Every row gives one point. Each copy is the shape, with its points in the same order, stretched, turned, moved and blurred by noise. Is it also mirrored, or only turned?

Shape, 6 rows:
[[ 19 -30  -7]
 [ -4 -38  34]
 [ 11  53 -23]
 [-50 -19  33]
 [-25  49 -33]
 [-19 -35   5]]
Copy 1, 6 rows:
[[ 29 -21   2]
 [ 31 -17  47]
 [ -4  71 -34]
 [-12   3  71]
 [-32  58 -26]
 [  5 -15  31]]
Copy 1 is: only turned
Copy 2:
[[  7 -25 -26]
 [-28 -38 -11]
 [ 25  72  -4]
 [-47  -7  27]
 [ 14  57  34]
 [-13 -36   6]]
Copy 2 is: mirrored
Copy 3:
[[ 27 -44   6]
 [-12 -39  35]
 [ 23  26 -48]
 [-51 -29   4]
 [ -3  13 -69]
 [-12 -49   1]]
Copy 3 is: only turned

Shape (10 x 6):
[[ 49 -49  41  -6 -26   8]
 [ 45 -41  -6 -12 -57  -9]
 [-46 -12  10  11  36 -18]
 [ 20   9 -29 -36  -1  40]
 [-24   6  16  22  46   7]
 [ 23 -48  77  18 -29  -9]
 [-25  18  10  34  47 -10]
 [-42  20 -12   8 -12  27]
 [ 28  -2 -18 -86 -33  25]
 [ 46  14  17 -38 -35  -7]]
Copy 1 (10 x 6):
[[ 41 -83  43 -15   9   7]
 [ 53 -84   8   2 -17 -18]
 [-50 -20 -17 -16  34 -22]
 [ 57  -5 -29 -24   7  19]
 [-24   2  -2  -6  45   0]
 [ -2 -85  73  -9  10  -5]
 [-29   8  -5   8  48 -20]
 [-12   6 -20   6 -23   4]
 [ 75 -24 -23 -68 -17   3]
 [ 68 -32  22 -30   0 -27]]
Copy 1 is: only turned
Copy 2, 10 rows:
[[ 25 -45  49 -15 -39   0]
 [ 34 -19  12 -17 -70  -2]
 [  5  -5  -4  52  42  32]
 [-16 -38 -39 -48   0  23]
 [-17 -31  -2  51  43  21]
 [ 12 -37  93  30 -50  10]
 [-20 -22  -5  61  40   9]
 [-33 -19 -24  14  -3  58]
 [ 16  -1 -13 -88 -28  28]
 [-11  -6  31 -49 -38 -16]]
Copy 2 is: mirrored
Copy 3:
[[ 25  20  61  25 -22 -22]
 [ 17  43  26  21 -49 -35]
 [-37 -29 -13   4  46 -10]
 [ 17  20  -5 -37 -17  36]
 [ -6 -35  -4   8  42  13]
 [  7  -4  83  52 -18 -48]
 [ -4 -52 -19  10  41   3]
 [-47 -19 -14   0  -2  23]
 [ 24  44  11 -66 -36   4]
 [ 30   2  20 -30 -51 -24]]
Copy 3 is: mirrored
